Each point is reached from the start by the listed moves, each made 0, 1 or 2 times, or once backwards (-1), plus a little noise. Say if it took an odd or an even number of moves. Then give how often each move was made.

Moves:
(1): [ 21  30  -5 -11]
(2): [-4 12 12  8]
(3): [ 29 -14  14   8]
Start: [-8 -2  9 -1]
Points:
[  2 -47  28  19] -> even (-1, 0, 1)
[ 95  18  13 -16] -> odd (2, -1, 2)
[ -7 -21  53  33] -> even (-1, 2, 1)
[-31 -31  15  12] -> odd (-1, 0, 0)
[-24 -42   1   2] -> even (-1, -1, 0)

Moves:
(1): [ 21   4 -10  15  -9  -4   7  10   2 -14   1   6  -3  -1]
(2): [  4  14 -10   5   7 -17   1  -6   8   1  -9  -6  14   3]
(3): [ 8  8 19 -8 -3 18 11 -4 -1  8  3  9  5 13]
(4): [ 11 -10  -4   3  -7  -1   6  -8 -24 -14   5   5   8   8]
(5): [ 15   4  -8   0  21   2  -5  -2   2   9 -16   0  -6  -5]
(6): [  8  -9   4  -5  -3   0  -9   6  -5   7 -15  -8  11   5]
(7): [ -2  -6 -17 -15  -3 -11  13  -2   4   5 -15   3  -3   4]
(8): [  8  -8  -1  -5  13  -9   3   1   5 -15  -9  14   3   1]
(9): [-13  10   2  18  11  10   3  12  -8   2 -14  -4   1  15]
(10): [  6  -9  -5  12   2  -6 -10  -4  16  23   0   1  -9  14]
(11): [-1 12 -4  7  2 12 -2  2 -5  9 11 25 -4 -7]
Start: [ -9 -17  -7  23   1 -11   6 -19 -15 -13  -7   4   0  -5]
Points:
[ 67  -4 -69  52  -5 -55  43 -16  -8  10 -88 -27  25  62] -> even (2, 2, 1, 1, 1, 1, 2, -1, 1, 1, -1)
[-21   6 -95  67  46 -68  33 -25  -6 -12 -61  32   8  38] -> even (0, 2, -1, 1, 0, -1, 2, 1, 2, 1, 1)
[-14  32  33  39  30  60  12   8 -20  50 -55 -13   5  45] -> even (0, 0, 2, -1, 1, 1, 0, -1, 2, 0, 0)
[ -8 -42  32  15 -20  -8  12 -33 -72 -20 -43 -37  75  64] -> even (-1, 1, 1, 2, -1, 2, 0, 0, 1, 0, -1)
[ 52  -1  -9  23  24   0  -9 -68  -1  82  -5  56  27  35] -> odd (-1, 2, 2, 1, 1, 1, 0, 0, -1, 2, 2)

Moves:
(1): [ 4 -6  6 -6 11 -2  1  5 -3  3 -2 -2  0  4  2 -4  3  3 -4 -6  1  3 -1  6
 -6]
(2): [  3   1  -3  -5  -3   6   1  -5  -8  -5  -9  -1   4  -1   9  -4   3  -1
   5  10 -12  10   1   7   6]
(3): [ -5   6  11   7  -4   3   5   6   1   2  -2   6   3  -8  -5  -9   6  -4
   3  -6  -5   2 -11  -6   0]
(4): [ -4   5   3  10  -8 -13  -2   7  -6  -5  -9   7  -4  -2  -2   7   4  -1
  -8   4  -7 -10  10   4  -3]
(5): [ 5 -4  1  5  2 -2 -5 -6 -9  9 -8  3  6  6 -1 -4 -8 -5 -7  0  3 -5  7 -5
  9]
(6): [  0  -2   4  12  -4  -1  -3  -4   8   3  -3   1   5  -6   4 -11  -3   0
  -5   9  -3   5   0   4  -2]
(7): [-8  4  5 -2  8  5  8  6  3  2  1  5 -8 -3  3  0 -8  1 -4 -4 -3 -7  6  0
  1]
(8): [ 3 -3  2  1 -4 12 -2  7  3  1  2 -1 -1  4  4  0  6 -8 -1  2  3 11 -4  5
 12]
(9): [-1 10  3 14  0  3  2 -3 -1 -3  2 11  2 12  0  3  2 -3 -1 -1  0 -6 -4  5
 -8]
(10): [ 4  6  0  3 -4 -6  3  6 -1  7  1  6  3 -1 -2 -1 -9 -2  7  7 -8  1  6 -1
 -3]
(11): [ -3   4  10   3   0  -3 -15   3  -1 -12  11   1   3  -5  -2  -3  -6  -7
   0   5  -3  10  -1   7  -1]
(12): [ 10 -11  -2   4  -3   3   3   5  -5  -2  -2  15  -2  -2  -5   5  -4   0
  10   6   6   5  -3   4   0]
(13): [-2  1  0 -2 -2 -3  6 -1 -6 -5  5 -4  3 -3 -1  3 -4 -1 -5  0  2 -8 -9  7
  8]
(14): [  2  -4   1  -7  -6   1   6  -2   2   1  -1   0   3   4  -3  -5   6   1
   3  11   0  -6   0 -10   5]
(15): [-11  -9   5   0   0 -13   7   3   5  -2  -4   2   2  -1   4   2   0   0
   3  -4  -8   0   3   1  -3]
(16): [ -2  -2   1 -10 -11   6   4   2  -7   6  -4 -10  -2  -2   7   5   2  -4
  -9   7   1   6 -10  -6 -10]
(17): [ -8  -6  -4   8  13  -2 -10   7 -10  10  -7   0  21  10  -1   3   8   3
   0  16  -3  -9   4  15   1]
(18): [  4   7   6   3   3   2  -7  10   6 -11  -3   3  -4  -5   3   1  -9   6
   2  15  -1   7 -14 -11   4]
(19): [ -3  -1   7   7  -4   3   4  -2  -3  -6  -4 -10  -3  -3  -8  -4  -6   7
   8  -9   1 -15   5   1  -1]
(20): [ -2  -2   2  -7   0  -6  -5 -13   0  16  -8  -2  -2   7  -3   5   6   7
   2   9  -5  13   1  12  10]
(21): [ 0 -1  2  5  0 -4  0 -5 -2  4  0 -1 -1 -4  5 -1  4 -5  7  4  5 -3 -4 -2
  4]
(22): [ -5  -1  -7  -5   3  -5   9  -3  -9  -2   5 -14   2  -2  -8   0   2  -1
  -3  -1  11   6   6  -1   1]
(23): [ 2  8 10 -5 -1 -9  2  0 -4 -1  1  1  7  1  6 -1  0 11 -3 -8 11  1  3 -5
 -1]
(24): [ -9  -6  -3   0  -2  -3  -2   2  -5   6   2  -4  -8  -1   2 -13  -9   9
   0  -4   4   3  -3   3  -1]
Start: [ -6   3   1   8   0  -8   1 -15  -8   4  -7   2  -5  11   0   0  -5  18
  -4  -5  16  14   2  -1 -16]
Points:
[-67  14  15   1  28  13  48 -22 -79  40  -8 -22  63  43  39  -7  52 -30
 -31   0  29  15 -32  45  31] -> even (0, 2, 2, -1, 1, -1, 2, 2, 2, -1, 0, -1, 2, 0, 1, 1, 2, -1, -1, 0, 2, 2, 1, 0)
[ 13   6  53  -3 -24 -37   9  19 -46 -24 -12  25 -33 -27  -5  36 -24  -8
 -22  46  13  53 -15  16 -31] -> odd (2, 0, 0, 2, 0, 0, 1, 0, 0, 1, 2, 2, 1, 0, 0, 2, -1, 1, 0, 1, 1, 1, 0, -1)
[-37  43  50 -22 -20 -67 -13 -20 -30 -15  35 -57 -27 -20  14 -23 -23  55
 -24   7  74  79 -58 -34 -56] -> odd (1, -1, 0, 0, -1, 0, -1, -1, 1, 0, 2, -1, 0, 0, 0, 2, -1, 2, 0, 1, 2, 2, 2, 2)
[-13   5  47  50  75 -47 -28  39 -14  16 -14  17  53 -10  21 -38 -24  42
 -37  13  53  17  -3  -6 -10] -> odd (2, -1, 1, 0, 1, 2, 1, 0, -1, 0, 0, 0, 0, -1, 0, -1, 2, 2, -1, -1, 1, 1, 2, 0)
[ -3  15  60  84 -12  -5   5  68 -47 -45 -18  64  17  14 -41  -3  -3  10
  23 -28  14 -23  16  33 -19] -> even (1, 0, 2, 2, 0, -1, 0, 2, 1, 1, 1, 2, 0, 0, 0, -1, 1, 0, 2, -1, -1, 0, 1, 0)
[-30 -28  48  -5  27 -55 -15 -45 -62  -2 -24 -21  49  50  -3 -31  -7  51
  32   3  -4  25   1  82  27] -> even (2, 2, 0, -1, 1, -1, -1, 0, 1, 0, 2, 0, 2, 1, 2, -1, 1, 0, 2, 2, 0, 0, 1, 1)
[ -5 -18  43  23 -34  44  23 -14 -52  42 -89  -6  22   1   6 -38   6  32
 -32  34   3   4   5  21  55] -> odd (0, 2, 2, 1, 2, 2, 2, 2, -1, -1, -1, 1, 1, 1, -1, 1, 1, 0, 2, 1, -1, 0, 1, 0)
[-15 -24  64  18 -12  25   3  44 -32 -10 -24  25 -69  12  41 -21 -46  -2
 -32 -35  33  15 -26 -21 -30] -> even (2, 0, 0, 1, 2, -1, 2, 2, 1, -1, 1, 1, -1, 0, 1, 2, -1, 1, 1, -1, 1, -1, 0, 2)
[ -5  20   6  95 -16  24  46   1 -31   8 -21  40 -10  13 -12  -5 -82 -13
  -5 -15   5 -68  12  17  -4] -> even (-1, 0, 0, 0, 2, 1, 2, 1, 2, 2, -1, 1, 2, -1, 0, 0, 0, 0, 2, -1, 0, 0, -1, 0)
[ 20  15   8  88   6   9  -9   3 -39  41   2  52  79  37 -13 -30  11 -28
  25  87  35  27 -62  29  44] -> odd (0, 0, 2, -1, 1, 1, -1, 2, 2, 2, 0, 1, 2, 1, -1, -1, 2, 1, -1, 0, 2, 1, 0, 0)
[-67 -18  67  36  24 -56 -22  26 -23  -5 -50 -24   0   0  54 -59 -29  66
 -27 -22 -16  23  80  77  -7] -> even (2, 2, -1, 2, 0, 2, 2, 2, -1, 0, 1, -1, -1, -1, 2, -1, 1, 0, 2, 0, 0, 0, 2, 2)
[-50 -27  56  58  -3 -73 -36  19 -51  58 -42  51  37  59 -24 -22   2  30
 -28  68 -18  16   7  70 -42] -> odd (2, -1, 1, 2, 1, 1, 0, 0, 2, 1, 2, 1, 0, 2, 1, 1, 2, 0, 0, 2, -1, 0, 0, 2)

Moves:
(1): [  2  -2  -6  -2  -6  -2   6  -4  10 -10  -3  -4  -8  -1 -10  -6   2  -2
 -11   3  -5   5   8  -2]
(2): [ -7  -2   0   2   9  -5   5  -8   0  -3 -10  -7  -5  -8  -5  -4   1  18
  -3  -1  -4  -5   1   7]
(3): [-10  -7   0  -5   1  -8   0   7   2  -5   3 -10  -5  -7  -6  12  -1 -10
 -12  -1 -13   5   0  -4]
(4): [  8 -10  20   8   4 -19  -3  -5   3   5  -7  -2  19 -12  -1  -6   3  -5
  -9   9   4   2  -1   6]
(5): [ 1  8 -1 -3 -1 -7  7  9 -4  9 -2  4 12 12  9 18  7 -1  5  6  3 -8 -1 -3]
(6): [ -2   1   3  11   8  13   0  -7  15   6   7   6   5   4   4   0   3  -8
   7  14 -10  -3  -4 -10]
(7): [ -3  -8 -14   9  10 -10   7  -3  -1   9 -15   4  -2  14   3 -16   8  -5
 -13  -2   1   2   0  -1]
(8): [-1  6 -9 -9  4  7 -9  6  2  1 -3  0 -3  3 -3 -3  7  5  3 -3  5  3  4 -6]
(9): [  1   9  -1  17  -7  -6  -5 -18  -1   4  -3   6   0  -2  -6  -2  -1  -8
  -8 -14   8 -10   4   2]
(10): [ -1  -4   6  11  -6  -4  -2   1 -11   6  13  -3   4  -7 -11   3   0  14
   0   3  -2   7   8   1]
(11): [-5 12 -3  5 -1 -5  3  4  9  8 -3 -5  3  2  2 -3  1  4  5 -7 -2  6 -3 -5]
(12): [ -2  -2  -8  -4   0  -3  -5   6  -2  -4  -2   5  -6   0  -7   1   8   8
   7  -2   3   5 -11   4]
(13): [  0   5  -6  -4 -10   5   7   5  -3  -5   6  10   6  -2   0   4   4  -4
  -1  -5  -7  11  -8  -1]
(14): [-3  0 -5  7 -2  3 11 -9 -6  3 -3 -8  2  1 -2  3  5 -6  4  2  3  4 -6 11]
(15): [  4  -1   1  -3  -4 -14   1  -1 -10   9   0  -5   4  -6  -5  -8  -3   4
   7  -1  -2   6  -7   3]
(16): [  8  -4   4   8   6   9  -1   2   3   1   9  12  10  14  -3   5  -7  -7
   3   1 -12   4  -7   3]
(17): [  0  -4   3 -11  -4   2   0   8   3  -1   1   0   4  -4  -3   4   9   5
   6  -7  -1  -4   2  -2]
(18): [ -2  -7  10 -13  -4   1  -6 -12   7  11  -1  -1  12  -8 -10   2  -5  15
  13  -6  14   3   6   2]
(19): [ -7   2  -2  -5 -11  -1  -2   9 -12   2  -5  -2   2   3   7   3   1   4
 -13   4  -1 -16   1   3]
(20): [ -1   1  -6  -3  -9  -3   5  14  -2  -3  10  -1   8 -14   0  12  -7  -4
   0   8  -6  -3   4   5]
(21): [  5  -5  -1  -6 -10   5  -2  -5   4  -4  -2   6  -6  -2 -10   0   2 -12
  12   7 -12  10   5   6]
(22): [ -5 -13  -3   5   6  -3  -6  -5  -5  -5  -9  -2   8   9  -1  -8   2  -3
   7   6   1  -2   5 -11]
(23): [ 16  -2 -16   5  -5  -6 -17 -11  -9  -6   7   7  -4   5  10   2   5   1
  -5  -3   3  -4   4  11]
(24): [-15  -1  -5  -5   4  -1   6   4  -5  -2   9  -2   1   8   5  -5   0   6
  -1  -6  -3  -5  -3  10]
Start: [  3  12   2  -8   1  -4  -1  -9  -7  -3   4   4   3  -1  11  -4 -14   4
  -6  -2  -4  -9   1  -2]
Points:
[ -3  -4 -15   5 -39 -85 -27   0 -39 -61 -19  17  31 -43  22  64  35 -13
 -85  -4 -28 -86  -9  41] -> odd (0, 2, 2, 2, 1, 0, -1, -1, 2, -1, 0, 2, 1, 0, -1, 0, 2, -1, 2, 1, 0, 1, 2, 0)
[ 30  83   4  14  20  30   3  -1  16  41  45  37  59  22  30  34 -25  -5
  56 -17   7 -13 -46   2] -> even (-1, 0, -1, 0, 1, 1, -1, 2, 1, -1, 1, 0, 0, 1, 1, 2, 0, 0, -1, 1, -1, -1, 0, 0)
[-74 -14  -5 -22   6 -85  43 -42 -38  75 -95 -42  50  25  -9 -28  31  34
  -3  14  25  -8 -17  20] -> odd (0, 1, 1, 1, 2, 0, 2, 0, 0, 0, 1, 1, 0, 2, 1, -1, -1, 2, 2, -1, 1, 1, -1, 1)

Moves:
(1): [ -8   3   2   2  10  -6  18   6 -10 -16   7   1   0  -7  -3   2  -4  -2
   1   3  -7  -2 -16   4   0  22]
(2): [  6  -1  -5   8  -5   4  -8  -5  -1   4   6   1 -13   0 -10  -4   2 -14
  -1   8  -4  -1   0  -7   8   4]
(3): [ -6  -6   0  -6   0  -3  -2  13  -1  -1  -8  -6 -11  -1  -1  11  -4   3
   1  -1  -5  11  13   3   0  -6]
(4): [ -3   7   2   2   9  -9   0   0   0 -14   3  -3   0  -4  -2   1   4  -1
   8  -1  -1   8  -1   1   4  -5]
(5): [  5  -1   0   6   5  12  -2   7   3 -10   9  13   2   5   2   4  -1   1
  10   4   0   7   2  -7  11 -10]
(6): [ 7  7  2  5  4 14 -1 -5 10  8  5 -8 -9  1  1 -7  6 12  9 -5  3 -6 12 -5
  7  3]
(7): [  7  21 -12   7 -10  -6  -7   0  -5  -2 -14   8 -13 -15   2  16  -3 -15
 -12   3   1   1  -4   0 -14  13]
(8): [  0  -1   7   7  -1   2  -3  -7   9   1  -1   0   5  -4  -4  -2   4  -1
  -1  -8  12 -10   5   4 -11   1]
(9): [-12   0   2  -8 -11  -1  12 -10 -11  -1  -1   2  11   9 -14  -8  -3   2
  14  -8   0 -14  -3  10  16  -3]
(10): [-4  4  0  6  1  1  3 -4 -2 -2  9 -6 -4 -5 -1 -1 -2 15 19 -3  1 -2 -5  4
  9 -7]
(11): [ -1  -1   1  -5   2 -18  12   2  -6 -19  -2   0   4  -3  -5   1   4   7
 -11  -5   6   3 -11 -10  11 -11]
(12): [  2   3   5   0  -5  -2  -6  -1   5  -7   5   2  11  -4  -2  -5   0  -3
   7  -6  -1 -18  -3   5   7   0]
(13): [ -9   0  -3   3  -8   2   1  -3   2 -11   7   3  -6   9   1   9   3  -5
   8   7  -9   3  -9  -2   2  -4]
(14): [ -4   5  -2  -4   0 -11  14  14  -1  -7   2   1   2 -15   2  -3  -5   0
   6   2   3  -2  -8   8   0  -6]
(15): [  1  -9   6 -20  -5   1   0   2   8   3   0   0  12   7   9   1 -12   7
  -3  -1   3   3  -3   4   8   4]
(16): [  0   0  11 -10   0   2   1   0   2   1  -5  -5  -7  -7  -7 -10   4  -3
   3   0  -2   1   0  -7  -6  -5]
(17): [ -2   8  -3   0  -3   6  -9 -16  -9  -6  17   3  -3  12  -4  -1   0   0
  -4  -7  -5   2  -2   2   1  -5]
(18): [-16   3  -8   1  20   0   6   2  -4  10 -11  -8  -2   3   2   7 -17   2
  -7  -7   9  -1  -8  -3  12   0]
(19): [  1  -3 -11   2   2   5   0   4  13   0   1   5   2 -11  -8   1   3  -5
  13   6 -12  -3 -14   0  -5  -4]
(20): [  5  -5  -9   2   9   2  -2 -10  -6   8   4   3  -3   6   2   6   4  -6
   2   0   0   0   5  -6  13 -10]
(21): [  3  -8  -8   7   3   0   5   2   7  -5  -1  -8   3   2   3   6  -7  -4
   3  -7   4   1  -2 -14   8  -4]
(22): [  4  15  -1  14 -11 -18   6  -5   5   1  -2   9  -1  -6   8  26  -9   1
   5   8  -7   1  11   6  -1  -5]
(23): [ -5  -2   1  -5   6   0  -1   7   5  -4   1  10  -4 -10   4  -7  -4   6
   6  -1   0   0   2  -1  -4   1]
(24): [ -8  -7   5  -7  -1  -1  -3  -6   3 -16  -5 -19   5  -2   3   2   6   8
  -7   0  -8   5  18  -1  14 -13]
Start: [ -1   4  -3  13 -15  -1  -4   0 -10 -10  -4  10  -2   3   3  -6   1  11
  -8 -14   1   2  -1 -13   7  -6]
Points:
[ -4  -4  -3  36  -1 -12 -39  15  45 -69  16  25  18  14   3  51 -46   9
  27 -17 -37  23  54 -24  93 -52] -> odd (0, 2, 2, 2, 2, 0, -1, 0, 0, -1, 0, 2, -1, -1, 1, -1, 1, 1, 1, -1, 1, 2, 1, 1)
[-17  75 -20   8 -59 -81  59 -11 -21  -2 -52  62  -5 -45  15  51 -40  -7
  32   0   4 -12 -32  20 -16  11] -> odd (0, -1, -1, 1, -1, 0, 2, 0, 2, 0, 0, -1, 1, 1, 1, 1, -1, 0, 0, 1, 0, 2, 1, -1)
[-16  21 -51  58  -1  -3  16  -3 -20 -73  29  -7 -27 -71 -51 -34  26 -22
  85  20 -61 -20 -67  -6  32  46] -> even (2, 2, -1, 2, -1, 0, 1, -1, 1, 2, -1, 0, 0, 0, -1, -1, -1, -1, 2, 0, 1, -1, 1, 1)
[  3 -68  47 -57   5 -17 -22  43   0 -27  -6   4  -2 -18  -2 -48  10  33
  -6 -29  36   1  17 -41  63 -95] -> even (-1, 1, 2, -1, 1, -1, -1, 1, -1, 1, 2, 2, 0, 1, 1, 2, -1, 0, -1, 2, -1, -1, 1, 0)

Moves:
(1): [  3  -1   4  -6 -11   1   7 -10   2   0   0   0   4   0  -4   1  -5   4
   3   0   0  -7  -2  -8   2   2]
(2): [-2 -2 13  1 10 -4 -5 -6  8  6  3 -2 -4 -2  6 -2  1 -4  0  2  3  7  6 -2
 -3 -4]
(3): [ -6   7   4   9   7   3   2   2  -2   9  -1   5  -5  -3  -8  -6   6   7
  -4   4   2   2   7 -12  11  -2]
(4): [  2   6 -10  -7   1  -2   0  -5   2   6   6   1   0  -5  -1   4   0  -8
   0  10  -4   9  -7  -8  -4  10]
(5): [  1  11  10   7   5   3  -7   3  -3   3 -11   7   1   2   7  -9  17  -5
  -3   6   1  -4  12   0   0  -1]
(6): [-3  1 -4 -2 -2  2  6 -3  0  5 -6 -1 -4 -7  0 -5  0 -2 -2 -3  3 -3 -2 -2
  2  1]
(7): [ 2 -1  3  4  5  1  7 -7 -1  4  1 -2 -1  2 -4  3  6 -9  2 -1  6  6  3  8
 -4  8]
(8): [  1   4   6  -2  -3  -2   0   6   2  12  11  -4   8  -2   2   1  -4  11
   3   0   8 -12   2   4   8  -1]
(9): [ 10 -15   3   2  -2   1  -2   3   3  -3   1   1   3  -1  -4   4   0  -8
  -6   3   2   1  -2   9  -4   1]
(10): [  6  -5   1  10  10  -7 -11  -9   1   1  -3   1  12  -7   0  -2 -12  -3
  -6   4   2  -2   3   7   0  -2]
(11): [-4  3  1 -1  0 -6 -8 -8  1 -5  5 -1 -3 -2 -7  3  1 -2  6  3  4  1  1 -1
  0  2]
(12): [ 1 -2 -8  0  2  4 -4 -3 -2 -4  9  5 -2 11  5 -3  8  9  1 -8 -4 -4 -3  5
 -4 -4]
(13): [-1 -6  0 -7 -2  1 -2 -4 -4 -3  1 -6 -5  0  9  3  1 -2 -5  4 -1 -7  5  7
  8  6]
(14): [  3  -2   2   2   4   8   1   2   3   6  -4  -6   2   2   5  -1  -8  -4
   4  -8 -11  -5 -17 -13 -11  11]
(15): [ -1   1  -9  -1 -10   2   0   4   4  -5  -1  -7   0   3  -3   9   3   3
  -3  -3   4   0  -8   2  10  -4]
(16): [  6 -11  -6   1  -6  -5  -8   1  -5   2  -4  -9  -1   1  -1  -2  -1  -2
   7   0   5   2   3   1  -2   7]
(17): [-7  0  4  9  1 -7 -3 -3  1 -1  1  0  2  0  2  4  4  1 -3 -5 -5 -8 -1 -3
 -4  1]
(18): [-8 -6 -3 -4 -6 -1  7  3 -4 -3  0  5 -1  0 -1  2  4  4  2  7  2 -4 -1 -6
  3 -6]
(19): [ 8  4 -9 -1  6 -7  6 -2  0 -7 -1  1 -5 -4 -1 11  9  8 -4  3  5 -3  1  3
  5 -7]
(20): [ 1  0 -7  2  0 -1  3 -2  2 -2 11 -5 -5  3  2  1  9  2  4  0 -6 -7 -4 -9
  1 -6]
(21): [ -2   2   2  -3 -10   6   2  -3  -3   2  -5   1  -4   3  -4   9  -7   0
   4  -1  -4   1   0  -3   2   1]
(22): [  5  -3   8  11  -3  -4  -2  -8  -8   8   1  -6  -6  -6   3   6  -7   2
  -2  11   7  15  -2  -1 -11  -1]
(23): [-1 -3  3  4  4  3 -2 -4 -5  2  6  4 -2 -4  2  4  5 -4  2 -2 -5  5  2 -6
 -1  5]
(24): [ -9   0 -10  -3   5   5  10   5   4  -6   0   0  -2 -11   1  10   9   6
   4  -1   1   2   1  -7  -8   4]
Start: [ 2  1 -5  1 -4  7  7  8  3  5  1 -3 -8 10  0  8 -6  3  5  0  5  2 -5 -3
  7  9]
Points:
[ 44 -55   4  32  -7   7 -12  -6  15  25  23  -2   8  25 -25  18 -25  44
 -14  -8  38  -3  -5  12  52 -42] -> odd (1, 2, 2, -1, -1, 0, 0, 1, 2, 2, -1, 2, -1, 0, 2, 1, -1, 1, 1, 0, 1, 0, 1, -1)
[  9   2 -28 -33 -32  20   8  32  11 -14  26 -15  -3  25  -1  29  48  18
  -4  -4  36 -50  20  63  48  20] -> even (0, -1, 0, 0, 1, 0, 1, 2, 2, -1, 1, 1, 2, -1, 1, 0, 0, -1, 0, 0, 0, -1, -1, 1)
[ -5 -20 -17 -35 -12 -25  14 -13  12   2  -2 -34 -37 -15  13  55 -13   0
   1   0  26 -22  25  33  51   6] -> odd (-1, 2, -1, 0, -1, 2, 0, 1, 0, 0, 0, -1, 2, -1, 0, 1, 1, 0, 2, 0, 2, -1, 0, 0)
[-32  21  -5 -34 -18  42  47  24 -23  43 -35  11  -9 -24  22  -8  26 -10
  37   4 -15 -42  -4 -79  10  76] -> odd (1, -1, 0, 1, 2, 2, 0, 1, -1, -1, 0, -1, 1, 2, -1, 1, 0, 2, 0, -1, 0, -1, 2, 1)
[ 16   5 -41 -34   8  -3   7  32  24  17  24 -50 -41   7   2  15   0  20
   2  16   8 -28 -32 -38  72  15] -> odd (-1, 1, 2, 1, -1, 0, -1, 1, 0, -1, 1, -1, 2, 2, 1, 1, -1, 0, 2, 1, -1, -1, -1, -1)
[ 10  20 -79 -11 -26   0  14  33   9   2  64 -20 -12  23  -2  74   8  69
  20  -6  -5 -14 -95 -38  -3   4] -> odd (-1, -1, 0, 2, -1, -1, -1, 2, 0, -1, 1, 2, -1, 2, 2, 0, 1, 1, 2, 0, 0, 1, 0, 0)
[ -5 -26  19  -8 -26  23  31 -45  -6  33 -17  -9 -29 -37  13  52 -49 -40
 -18  61  -6  45 -15 -33 -16  41] -> even (1, 1, 0, 2, 0, 1, 0, -1, 1, 1, -1, -1, 2, 0, 0, -1, 0, 1, -1, 0, 2, 2, 0, 1)
